Each row of a before or after table is a point. The points were changed in one or more steps. Then noise was added and the rows were shuffled. The steps act on how far a point lies along the listed directions, d1 being the first. What was done? A step turns or swaps two directions, mirrors them in a line or flattens them onto one, adds a multiple of one to another, or multiplies one. Angles are multiples of 10 degrees, from the lower direction toward the higher: turns from -170 to 170, lines from 10 to 170 but not 90. Use the fewest steps. Two steps may share a direction if one is a turn and the other turns, adds or multiplies; they go together, in the order done. Otherwise the lowest direction goes first.

Directions:
(1): [0.33 0.35]
(2): [ 0.35 -0.33]
Before (13 x 2):
[[-0.03  0.02]
 [-0.45  0.08]
 [ 0.67  0.21]
 [ 0.53 -0.01]
 [ 0.58 -0.06]
 [ 0.47  0.23]
 [ 0.60  0.40]
 [-0.15 -0.04]
 [ 0.24 -0.27]
 [-0.04 -0.19]
 [-0.04 -0.25]
 [-0.07 -0.22]
 [ 0.48  0.08]]
After (13 x 2):
[[-0.08 -0.21]
 [-0.50  0.13]
 [ 0.56 -0.01]
 [ 0.80  0.08]
 [ 0.59  0.13]
 [-0.04  0.01]
 [ 0.76  0.26]
 [ 0.65 -0.13]
 [-0.12 -0.18]
 [ 0.61 -0.08]
 [ 0.22 -0.25]
 [-0.19 -0.01]
 [-0.09 -0.16]]
Steps: add 0.3 times d1 to d2

Directions:
(1): [ 0.38  0.44  0.30 -0.59  0.18 -0.25  0.03  0.22]
(2): [-0.66  0.16 -0.05 -0.35  0.33 -0.06 -0.31 -0.37]
(3): [-0.30  0.42 -0.13  0.25  0.11  0.23 -0.17  0.70]
Before (10 x 8):
[[-0.21 -0.01 -0.04 -0.11  0.05  0.03 -0.04 -0.19]
 [ 0.60  0.00  0.18  0.06 -0.23 -0.05  0.22  0.34]
 [-0.33  0.10 -0.08 -0.04  0.10  0.03 -0.14  0.15]
 [-0.04  0.37  0.15 -0.23  0.05 -0.14 -0.11  0.08]
 [ 0.18 -0.07  0.08  0.13 -0.23  0.02  0.04  0.07]
 [-0.03  0.50  0.05 -0.26  0.22 -0.13 -0.04  0.21]
 [ 0.09 -0.06  0.01  0.10 -0.08 -0.02  0.01  0.02]
 [ 0.48 -0.07 -0.07  0.34 -0.18  0.09  0.33  0.18]
 [ 0.11 -0.14  0.01  0.40 -0.09  0.05  0.10  0.10]
 [-0.26  0.08 -0.14  0.49 -0.07  0.25 -0.04  0.50]]
After (10 x 8):
[[ 0.85 -0.15  0.21  0.30 -0.28 -0.08  0.38  0.30]
 [ 0.61 -0.47  0.19  0.05 -0.31 -0.17  0.36 -0.32]
 [-0.61  0.04 -0.11  0.12  0.03  0.03 -0.26 -0.32]
 [-0.57  0.22 -0.02 -0.40  0.29 -0.03 -0.24 -0.27]
 [-0.56 -0.09 -0.05 -0.36  0.21 -0.13 -0.22 -0.50]
 [ 0.62 -0.10  0.14  0.31 -0.41  0.04  0.23  0.37]
 [-0.67 -0.09 -0.27  0.18  0.13  0.05 -0.16 -0.45]
 [ 1.28 -0.41  0.06  0.98 -0.81  0.25  0.62  0.90]
 [ 0.32 -0.04  0.06  0.13 -0.15 -0.03  0.11  0.17]
 [ 1.51 -0.25  0.05  0.76 -0.63  0.14  0.78  0.72]]
Steps: turn d1 and d3 by 150 degrees; multiply d2 by 3

Directions:
(1): [ 0.47  0.22  0.60 -0.13  0.45  0.01 -0.61  0.21  0.06  0.33 -0.10  0.06]
(2): [-0.02  0.23  0.28  0.23 -0.52  0.16 -0.45  0.06  0.33 -0.59  0.45 -0.18]
(3): [-0.36  0.18 -0.56 -0.35 -0.03  0.19 -0.60 -0.33  0.38  0.30 -0.04  0.21]
Before (11 x 12):
[[ 0.35  0.12  0.65 -0.06 -0.03  0.15 -0.76  0.35  0.51 -0.16  0.41 -0.22]
 [-0.50 -0.05 -0.77 -0.42 -0.07  0.27 -0.18 -0.32 -0.14  0.36 -0.34  0.27]
 [ 0.24  0.05  0.25  0.10 -0.27 -0.13  0.09  0.01 -0.11 -0.04  0.10 -0.02]
 [-0.05 -0.22 -0.44 -0.23  0.15 -0.02  0.20 -0.19 -0.28  0.42 -0.48  0.01]
 [ 0.50  0.23  0.98  0.20  0.10  0.06 -0.62  0.13  0.15 -0.32  0.02 -0.22]
 [ 0.14 -0.11  0.19  0.27  0.08 -0.08  0.08  0.24 -0.23  0.04  0.29  0.01]
 [ 0.87  0.21  1.24  0.25  0.01  0.05 -0.26  0.53 -0.11 -0.30  0.03 -0.49]
 [-0.50 -0.27 -0.93  0.02 -0.08 -0.18 -0.15 -0.35  0.24  0.28 -0.03  0.05]
 [-0.67  0.12 -1.12 -0.70  0.05  0.34 -0.66 -0.46  0.56  0.44 -0.15  0.10]
 [-0.50  0.02 -0.43 -0.18 -0.18 -0.12  0.10 -0.12  0.18  0.06  0.05  0.01]
 [ 0.02 -0.06  0.60  0.29 -0.41  0.09 -0.07  0.37  0.18 -0.80  0.38 -0.25]]
After (11 x 12):
[[ 0.10 -0.04 -0.14 -0.17  0.09  0.04 -0.20 -0.10 -0.12  0.28 -0.32 -0.05]
 [ 0.08  0.01 -0.17 -0.07  0.37 -0.15 -0.89 -0.07  0.33  0.52 -0.06  0.07]
 [ 0.14  0.17  0.16 -0.38  0.31  0.28 -0.75  0.05 -0.12  0.44 -0.32  0.23]
 [ 0.50  0.32  0.52 -0.53  0.80  0.18 -1.15  0.26  0.30  0.61 -0.22 -0.05]
 [ 0.04  0.01 -0.06  0.06 -0.36 -0.13  0.21 -0.12 -0.08 -0.01  0.07  0.02]
 [ 0.20 -0.19  0.53  0.43 -0.15 -0.11  0.51  0.07 -0.21 -0.60 -0.02 -0.31]
 [ 0.15 -0.28  0.19  0.43 -0.56 -0.06  1.02  0.20 -0.39 -0.69  0.04 -0.57]
 [-0.13 -0.18 -0.19  0.26 -0.12 -0.03  0.22  0.04 -0.16 -0.04  0.29  0.02]
 [ 0.34 -0.24  0.59  0.18 -0.06 -0.06  0.24  0.44  0.04 -0.31  0.30 -0.32]
 [-0.19  0.20 -0.05 -0.31  0.13 -0.07 -0.43  0.00  0.27  0.33  0.00  0.06]
 [-0.37 -0.23 -0.13  0.04 -0.36  0.09  0.20  0.09  0.16 -0.48  0.17 -0.10]]
Steps: turn d1 and d3 by -80 degrees; multiply d2 by 0.4
